Rows are points. Examples show where two turns around zero, p and q, send a point. Where does a point land after both, in the order given? Backwards means that the second turn is done in reverse. Each puzzle has new turns, and all numbers are rounded.

Turn p:
[ 30 -12] -> [-23  23]
[-36  -8] -> [36 -7]
[ 6 20] -> [-14 -16]
Turn q:
[-48  19] -> [ -4 -51]
[25  5] -> [-12  22]
[-11   4] -> [ -1 -12]
[14  0] -> [-4 13]
[ 20 -27] -> [20 27]
Where do these land?
p, then q: [-1 -3] -> [-3  1]
p, then q: [-27   4] -> [ 7 26]
p, then q backwards: [33  4] -> [19 27]
q, then p backwards: [ 16 -35] -> [-16 -35]
p, then q backwards: [-20  31] -> [-36   5]

Turn p:
[ 44 -13  14] -> [16 18 41]
[-2 15 13] -> [-6 17 -8]
[  6  30 -22] -> [ 28   7 -24]
[ 15 -19  14] -> [-5  3 27]
[-18  10   6] -> [-13   3 -17]
[-45 -24 -24] -> [-21 -49 -19]
Turn q:
[-25  -8 -10] -> [ 14  14 -20]
[17 21 -5] -> [  5 -22  16]
[ 42   8 -22] -> [-14 -46   4]
[ -1 -22 -10] -> [-11   1 -22]
[ 11 -15  40] -> [-32  23  21]
[-43  16   6] -> [36 29  1]
Where do these land?
q, then p: [  1 -16  15] -> [ -7   2 -21]
p, then q backwards: [ -3 -22 -13] -> [19 14 -9]
p, then q: [29 53  1] -> [ 16 -51  29]
q, then p: [-26 -15  -4] -> [ 26   2 -16]

Turn p:
[  5 -20   0   2] -> [-5  3 19 -4]
[16 39 22 13] -> [-13 -21 -39 -18]
[-43 -25  -1 -15] -> [ 7 46 12 19]
[ 19 -27 -11  -4] -> [ -5 -10  33   1]
[-24  39  10 -22] -> [  1   9 -44  25]
[ 28  -6 -20  25] -> [ 13 -28  19 -23]
Turn q:
[-24 -24 -17  13] -> [ 27 -21  20   3]
[  5  -3 -27  18] -> [ 13 -23 -11  17]
[ 26  -4  18 -39] -> [-38   4  -6 -32]
[ -9   0  -4 -30] -> [-23  -5  20  -4]
[ 2 31 29 39] -> [ 22  45 -23  17]
Where do these land?
p, then q: [10 -2 -5 30] -> [-23  -5   5 -21]
p, then q: [-35 -31   6  15] -> [-30  34  -9  17]
p, then q: [ -6 -17 -25 -40] -> [ 36  25 -25   0]
q, then p backwards: [21 19 37 -8] -> [-27  -1  37  10]
p, then q backwards: [ 11  31 -12   3] -> [ 18 -13 -20  17]

Turn p:
[ 22  -2  23  29 -13 -25] -> [-19   0  12  41 -11 -19]
[ 17  11 -50  48 -25  25] -> [-21 -11  22  19 -17  69]
[ -9 -14   6 -30 -16 -16] -> [ 17  13 -31   7   9 -12]
[-12  10   5 -35  20  -2] -> [  3   2 -16 -31  18 -18]
[  3  18 -12  -7   6   5] -> [-13  -6  -3 -14  10  10]
[-25  24  15  23   7  -2] -> [-11  23  34  -5  12  -7]
[-20   6  -7   7  29 -14] -> [-14  20   8 -26 -12  -9]
[ 23 -53  20 -34  -9  28] -> [ 56 -40 -25  11  -9 -14]
Turn q:
[  9 -43 -25 -27   3 -36] -> [  8 -49 -33 -32   8   2]
[-31  -9  28 -14  24  -3] -> [ 25 -20   1  38   2  -9]
[-33  11  30  17  10 -18] -> [ 13  -3  12  30 -20 -35]
[ 10 -31 -53 -22  26 -19] -> [ 16 -29 -27 -42  42  -2]
[ 20   1  -5  27 -14  23] -> [ -1  30  13 -19 -12  17]
[22 32  8  5 -8  8] -> [-30  15  24   2   0   5]
[ 6  9 19  3 -8 19] -> [ -6  13  13  14 -10  16]
[ -3  30  -2  10 -34  27] -> [-26  44  -4  10 -11   8]
Where do these land?
p, then q: [ -3   9   2 -30 -15   1] -> [  9  -3   7 -15  29  -5]
p, then q backwards: [ 10   3   9   1 -39  13] -> [-13  -1  15 -26  20  20]
q, then p: [ 15 -12   0  11  69  13] -> [ -2 -49   7  -3 -11 -53]
p, then q: [-19 -11  28  -1 -21  -4] -> [-12  -2  34 -16  -2 -14]
q, then p backwards: [ 24 -23 -22   7  49 -18] -> [ -9  12  21 -24  23  51]
p, then q: [ -4  36  15  -1 -39 -17] -> [ 26  17  30   6  18 -34]
q, then p backwards: [-24  -3 -32  13  -3  12] -> [-28  -8   3 -28  -5 -17]

Turn p:
[-10  12   1  35  -7 -27  -3  11] -> [ 19   4 -32   3  10   5  -9  27]
[ 13 -14   3  36  14 -17 -18   2] -> [  9  -7 -23  -9  40   3   8   7]
[ 19  -9 -20 -25  13  24 -30  -5] -> [ -1 -10  16 -32  -1 -15  11 -38]
[ -7 -10 -11  37  -2  16  14  18] -> [ 20  28 -14  12  15  25   1 -10]
[-13  -6 -19   5   2  33  46 -12] -> [ 13  35  37  27  -1  15  -7 -13]
[-19  13 -19 -40   2  -5  53  32] -> [ -9   4  28   7 -41  41 -46   1]
[  5 -14  38 -84  14 -28 -23 -10] -> [-62 -57  29 -29 -30 -11  16  15]
[ 16   8  49 -12 -12  26  -7  -3] -> [-44   4 -15  20  -9 -23  17 -15]
[ 13  20   0  25  12 -18 -11 -11] -> [  8  -1 -16  -6  26 -22 -15  14]
[ 18 -12 -14 -10 -21 -20 -14 -11] -> [ 18 -38   1   1  -3  -8   8  -4]
[-34  12  -7  33 -14  16  -7 -11] -> [ 29  39 -12   5  -6 -10  16  14]
Turn q:
[ 30 -27  10 -30 -32   4   0   5] -> [-12 -20 -14 -39  16  18 -12 -27]
[-30  23 -20  11  -4  -7   9 -23] -> [-12  32  -3  32  -7   7  -5  16]
[  3 -38  35 -26  -2 -29  39 -17] -> [ 10 -41 -26  -8  17  52  -7  21]
[-20  47 -34   4   6 -14 -33  12] -> [-10  27  23  28 -40 -30 -24  -8]
[ 13   0   7  55   8 -16  28  -5] -> [  3   7   9  -4 -19  18  51  30]
[-10 -32 -27 -16  27  24  -4  19] -> [ 36  12  12 -19  28 -20 -24   7]
[-13  25  31 -23  -8  36  10  28] -> [ 26  -7 -33  20   5 -15   7 -45]
[  1  -6   3  16  -3  14 -37   8] -> [-14  -2   1 -14  -1 -39   6   0]
[ 26   8  -5   9   8 -10 -12 -27] -> [-27  -8  31   4   2   6   9   5]
Where do these land?
p, then q: [ 19  16   9  38   1 -20   3  -6] -> [ 13   5  38  -9 -17 -16  -5  17]
p, then q backwards: [ 25  10  16   1  21 -21  19 -20] -> [ -8 -11  -1 -18  17   4 -28 -32]
p, then q: [ 40 -53 -29  -1  -6  20 -12   8] -> [ -7 -12  15   7  62  28  20  21]
q, then p backwards: [  9 -24  22 -10  -8  12  -3  45] -> [ 16   5 -30   0  -6  -7 -46  10]
q, then p: [-55  37  14 -21 -35   5  31 -12] -> [ 69  35  -9  -8  17 -23 -12 -16]
q, then p: [ -3  11  12  34  33   2 -15 -30] -> [-11  11 -22  18  15  40 -11  25]
q, then p: [-10   0 -16  10  20  -5  14  -4] -> [-13   6 -24   5   4  -1 -13 -11]
q, then p: [ 12  18 -32   5  24  19 -22  -4] -> [-29  -2 -18   7  10 -18  -4  36]
q, then p: [-22   9  16 -45 -42  -7  18  -8] -> [ 47  23  15 -27   5 -20  21 -21]
p, then q: [-15 -24 -13 -10  -9  -5 -33  31] -> [  4  16  -6 -14  36  24 -14 -25]

Turn p:
[ 44  30  16  23 -46  -7  -9 -57] -> [  9 -14 -52 -62 -11  45  -3   8]
[-10   4  22 -39  17 -16 -12  -3] -> [ -6  -8   4  19 -46  -8   8  -7]
[ 19  10  26  -7  10  15 -18  42] -> [-22  39  30   0 -18  18   7  -4]
[ 18  19 -40  30  -8  42 -31   1] -> [  0  -1  20 -10  35  46 -30  35]
[-29  -6  23 -18  -8  -6   8  -5] -> [  0   6 -18  12 -23 -27  -9  -9]
[  1 -41   9  -5  11   7  22   7] -> [-20   0  12  -9  10 -41   8  -8]
[-17  12 -25  19   7 -11  43 -41] -> [ 26 -42 -26   0  30  -6 -13 -30]
[  2 -26 -36 -16  13   4  -4  27] -> [  7  -4  41  14  14 -19  11  22]
[  0   7 -10  11 -14   4   6  32] -> [16 29 10  2 17  4  1  2]
[-28  -7  15   3  17 -31  -5  -2] -> [ -9  -5 -22  34  -8 -11  18 -10]
Turn q:
[-13  20  40  17  -4 -10   5  36] -> [ -7  12   7 -40  23  -2  30  25]
[ -4 -39  10   3  -8  -1   7   7] -> [ 20  12  15  -5  -1 -15 -23  17]
[ 16   8   4  36   5  10 -12  25] -> [ 11  13  -7  -5 -18  -2  37  21]
[-17  35 -52 -33 -29   4 -15 -11] -> [-24 -31 -29  14  -5  58 -22 -11]
[ 16  19 -46 -28 -32 -36 -25 -41] -> [-42   0 -14  10 -38  40 -36 -42]
[ -4 -18  18  44  20   5  24 -17] -> [ 35   2  38  -3  -3 -22  24 -11]
[ 26  -6   7 -16  -5   6  25  -1] -> [ 13  23 -15   4  17  -8 -10 -17]
[-23 -15  -8 -28  48   2   3   9] -> [ -2 -44 -11   6  14 -39 -13   6]
[  2  -3  27   6   5  20 -14  -7] -> [-6 12 17 19 11 -9 15 14]
Where do these land?
p, then q: [ 12   6 -12  18  -8  -1 -17  20] -> [  8  -5 -17   4  20  -5  24   6]
p, then q: [-24  -8 -17  18  -6 -12  21 -30] -> [  9 -13  -9   6 -39 -25 -12 -10]
q, then p: [  8  48 -15  19 -11  -9  16  12] -> [ 18 -24  22 -22   2 -21 -34  -9]
p, then q backwards: [  6  14  25 -37  -8 -13   3  18] -> [ 28 -13 -11  36  -2 -16  -7 -11]
p, then q: [-17  -6 -16 -38  11  88   6  -6] -> [-71  20  33   0 -13 -18  -1  55]
p, then q: [ 11 -13  12  -3  27 -17  22   6] -> [  7  -3  26  -9  12  -5 -12 -29]
p, then q: [  5  -3  26 -27  10   5 -79 -45] -> [ 32  -5   6 -14   4  48 -34  72]
q, then p: [-12  -5  15  24   1 -13  -9  17] -> [ 11  22   8  -2 -21 -15   7 -12]
p, then q backwards: [ 12 -18   9  12 -14  -8  27 -12] -> [  7  13   8  -4  18 -18  22  20]
p, then q: [ -1 -15 -27  14  -3 -21  11  20] -> [ 13   1 -12 -14   2 -29  18 -21]

Turn p:
[ -2 -26  10 -14  35   7   2  35  31] -> [ 24  41  23 -14 -27   7  21  12   9]
[ 16   3  -7  11  -8 -14  -5   7  49] -> [  4  28 -17  26 -10  21  -2  25 -14]
[-17   7  -2  19  36  -9  32 -50   6] -> [ 25  -6 -18 -32   5  19 -56  -5  10]
[-24 -14   2 -14   2 -14 -37  19 -59] -> [-10 -20  36  -1  25   0  36 -50  10]
[-10  29  30   4 -17   6  -2  19 -15] -> [  3 -34   9  -3  -2  -7  20   5 -32]
[  1  13 -10 -20  26  -8  -2  15 -43] -> [ -5  -3  44  -7   9 -17 -10 -31  -6]
[  4 -24  15 -32  -2  13  21 -10  24] -> [ -1   7 -12  -9 -46  -7   1   8  24]
[-16  -2 -27  15 -24   8  -3  22  29] -> [ 2  4  3 27 13 14 12 42 12]
[  5  11  22 -28  17  -8  14 -36  15] -> [ 16  -5 -17  -6 -40  -1 -29 -19  -2]
[ 35 -28 -32  37 -51  -6   4 -13 -24] -> [-68   6 -34   7  42  -2   1  11  10]
[  9  32  -2  22 -15  25 -23  -8 -14] -> [  8 -18 -17  14  32 -29   4   3 -22]
Turn q:
[-11 -19 -24  57  -6   6  32   9   8] -> [-27 -49   6  10 -25  17  -3  26 -26]
[ 60   0  -7  13  -6 -37 -13  20   9] -> [  6   2   6 -43 -17  -9  12  47  35]
[ -8  14  22  -4 -22  26 -15   6  16] -> [-10  16   5 -22  -7   4 -18 -32 -12]
[-12   0 -21  13  -1  -1  -9 -27  16] -> [ -2 -33  16   2   7 -14   2 -14   1]
[-16 -22  53 -17  40   3 -22  -5  -6] -> [  4  46  30  28  12  29  23 -23  11]
[-13  47  34  -8 -17  -3 -23  24  -1] -> [ 17  38  -9 -26 -32 -11   4 -32 -16]
[-16  -2 -28 -23 -22  -2   3  16  -5] -> [ -9   2 -22  -5  19 -27  -2   8 -25]
[ -8  -4 -33 -25  52  24 -11 -22  -4] -> [ 14 -23 -14  16  54  18  25 -22  12]
[ 33  -1  17 -30  -2 -32  42  -2 -11] -> [ 34  26  -7  13   1  -5 -28  45  17]
[-10 -13 -13  24 -17  15  15 -20 -21] -> [-27 -26 -10  27 -11  -4 -15  -2   2]
Where do these land?
q, then p: [  5  41 -10 -21 -27 -10  14  20 -27] -> [-31  11  18  46  19  -1 -21 -10  -2]
p, then q: [ 20  20  -3  -2 -27   6  14 -20 -26] -> [-16  -2  14  23   9 -25  33   4  -9]
p, then q: [ 14  26  -1  -5  25   2 -33 -26  21] -> [  3 -27 -11 -12 -18 -13  10   4  46]
q, then p: [-16  -7  18  26  24  -4 -15  35 -25] -> [-15 -38   5 -14   4 -13 -15  41   2]
q, then p: [-13   8  39  -7 -30 -17   3 -37 -27] -> [  1 -12 -38  29  21  32  -2  -4 -36]
p, then q backwards: [  8  -3 -21  14 -27  -2 -15 -25  24] -> [  4 -10  -9 -15   7  14  22  -2 -42]
q, then p: [ 16 -25  24  -9  15 -19 -12  42  28] -> [ 12 -21  33 -11 -33 -30   5  11 -30]
p, then q backwards: [-25 -10  40  18  -7  35  35 -12 -25] -> [ 36  23 -51  19  -9  -4 -15  15  25]
q, then p: [ 32 -12 -31 -11  30 -21  20  -6  27] -> [  1  52  22 -21 -22 -10  22   6  -7]
q, then p: [-21  -1 -29   4  -6   5  25   6  16] -> [-15   8  16 -19  19  -2  16 -23  15]
p, then q backwards: [-20 -37 -25  -6  31  25 -36  22  13] -> [ 19  -2  27 -32  38 -34 -31 -15  -7]

Turn p:
[-32  21  22 -17  43 -34  17  -9 -29  25   9] -> [ 29 -13 -24 -26  33 -17 -11  -7 -16  53 -15]
[ 18 -22 -29  27 -20  16 -24 -16 -19 -31  -5] -> [-10   6  16  19 -58  28  14   5   5   0  11]
[  9  16  23 -27  -7 -35  -2  -7 -10  30  -8] -> [  3  10  -6   4  21 -35  -4  21 -15  19 -33]
[-36  10 -15 -20  -3 -13   1  -9  14  19   7] -> [ -5  -8 -35  15  26 -10  15 -13   6  12  -2]
[-20  22  24  19  -8   7  28  17  -4   8 -15] -> [  0 -30   6   3  27   6 -28   7 -25  -5  10]
[ -2 -20  23  -3  12  48 -44 -21   9  -1  32] -> [ 39  -2 -32 -18 -31  18  11  15  28 -38  -9]
[-23   2  21 -15  31 -30  15   0  12  19 -43] -> [  7  14  -5 -17  57  -2  14  15 -29  23   6]
[ 39 -24 -34  13   0  29  -6  25  11 -22  20] -> [-16  15  30  -7 -35   9  -4 -15  43 -26  21]
[ 42   4 -31  13 -14   9  31 -24  15 -19  -4] -> [-24 -17  50   6 -19  -6  31 -19   3 -13  -3]
[-27  33  30  -2  18 -35 -20   9  13  -1   6] -> [ -6   6 -46 -28  15 -18 -15  -2 -35   5  -3]
[ 27   2 -35  -8 -15  42  -7  13 -10 -21 -10] -> [  6   4  29  26 -33 -12   4  -2  20 -19  35]
[ 28 -37 -21  -9 -37  14  18   2  -2 -49   9] -> [ -4  24  42  34 -30  21   3 -36  11 -24  -8]
[-25  -7  23  29   0 -18  -6  20   0  43   2] -> [-18 -11 -26 -12  28  20 -31  31   4  14 -10]
Turn q:
[-17   0   3  20 -32 -19 -11 -14  33 -13 -25] -> [ 26  26  22  -8   5  21 -19 -25  -3 -22 -20]
[-31   2 -22 -24 -14  27   7 -23   2  16 -29] -> [ 37   4  21  -3 -14 -38  -2  -4 -25  19 -12]
[ -8  32  -6 -27   4 -11 -24  19 -28  38  42] -> [-15 -19 -51  30  17 -24   8 -33  -6  25  14]
[ 18  17   7  38   4   9   5  -7 -12  22 -22] -> [  0 -16  30 -13  33   5  17  -2 -10  -8  22]
[-10 -28  -7 -18 -32  34  -2 -43  17 -29  30] -> [ 23  24  24  56 -34  -7 -17  22  14   4 -18]
[-49  18   7  25 -10   8   4  24 -13  -2  -1] -> [  6 -27  -3  -7  12 -22 -43 -15 -10 -26   5]
[  6  24  19  20  24 -37  26  10  15  -1  35] -> [-52 -14 -16   6  13  37  -9  -4 -23 -13  -9]
[ 26   8  51  -8  25  19 -12   7 -17  23  -1] -> [-37 -19   8  -5  33 -22  29   3  33  10  -5]
[ 13  15 -12   2  22   3 -18 -11  12 -14 -42] -> [ 13  28   4 -27  13  -8  30  12 -12 -20  -4]
[  2 -61 -36   7  12  10  20  37  14 -10  -4] -> [ 23  -2 -15 -32 -24  26 -31  50  12  24  14]
[  4 -14   0   8  20 -23   8 -22 -27   5   7] -> [-31  12  10  -3 -12   3   2  -4  -7   9  32]
[ 47 -14  -5 -42 -23 -19  -3  22   4 -36  11] -> [  8   2 -34   8 -43  32  34   2  38  -4 -16]
Where do these land?
p, then q: [ 29 -23 -11  32 -29  34 -11  14  19  24  31] -> [ 33  17  -2  -6   2   7 -40  16  21 -25 -48]
p, then q backwards: [ 19   8 -27 -28 -15 -14  -4  23  20  17  14] -> [-14  -1  36 -15  14   7 -34 -12 -18  -7  10]
p, then q backwards: [-23 -16  33 -34  26 -23 -25   2 -36   8  15] -> [-22 -22 -38 -26  -4   1 -31  19  42  13  -8]
q, then p: [-20  40  32 -22 -17   1  39 -38  -4  29  19] -> [ 10 -13  -1   8   8  55   4  35 -36  37 -26]
q, then p: [ -8 -23   4  27 -41 -21  19 -31  24  -3 -26] -> [ 39  -9   2   0 -20 -12   0  35 -25 -42 -18]
p, then q: [ 42  38  -8  15  19  26  11 -36 -43 -22   9] -> [ -5 -12  28   7 -31  31   6 -41  54  27  -6]
p, then q: [-20 -23  12 -18   2  23   8 -13   4 -27  13] -> [  7   3  25  16  -6   7  31  28  -2 -15   3]
p, then q: [-21 -10  -9 -17  27 -22  10  35  20 -13 -26] -> [-37   2 -18  28  15 -26  12   7 -34   2   3]
p, then q backwards: [-29  -1 -29  -1   2 -14   6  36 -14 -29 -14] -> [-12 -13 -16  17  -3 -33 -15 -20 -20  28  26]
p, then q backwards: [ 22  20  13  36  25  -4   7 -33 -11  -2   4] -> [  3  -1  -2 -13   7   4  51  12  -2  10 -34]
p, then q: [ 25  -3  32  25   5  -6 -21  29  -1  -1 -22] -> [  3 -16 -41   2   4 -29   2 -15  25 -18  -9]
q, then p: [ -4 -20 -16   0   6  34 -36  12  15 -36  -5] -> [-37  23  11 -18  -7 -35 -12  -9  -3 -18  25]
q, then p: [  3 -20  -1 -23  17   6  -4 -19 -20  27 -19] -> [ -7 -10 -10   1  33 -22 -10   2   3  13 -32]
p, then q backwards: [-15  34 -24   9 -27 -18   2  20  26  27   6] -> [-13  19  31  -1  31   2  -6  14 -25   9  39]
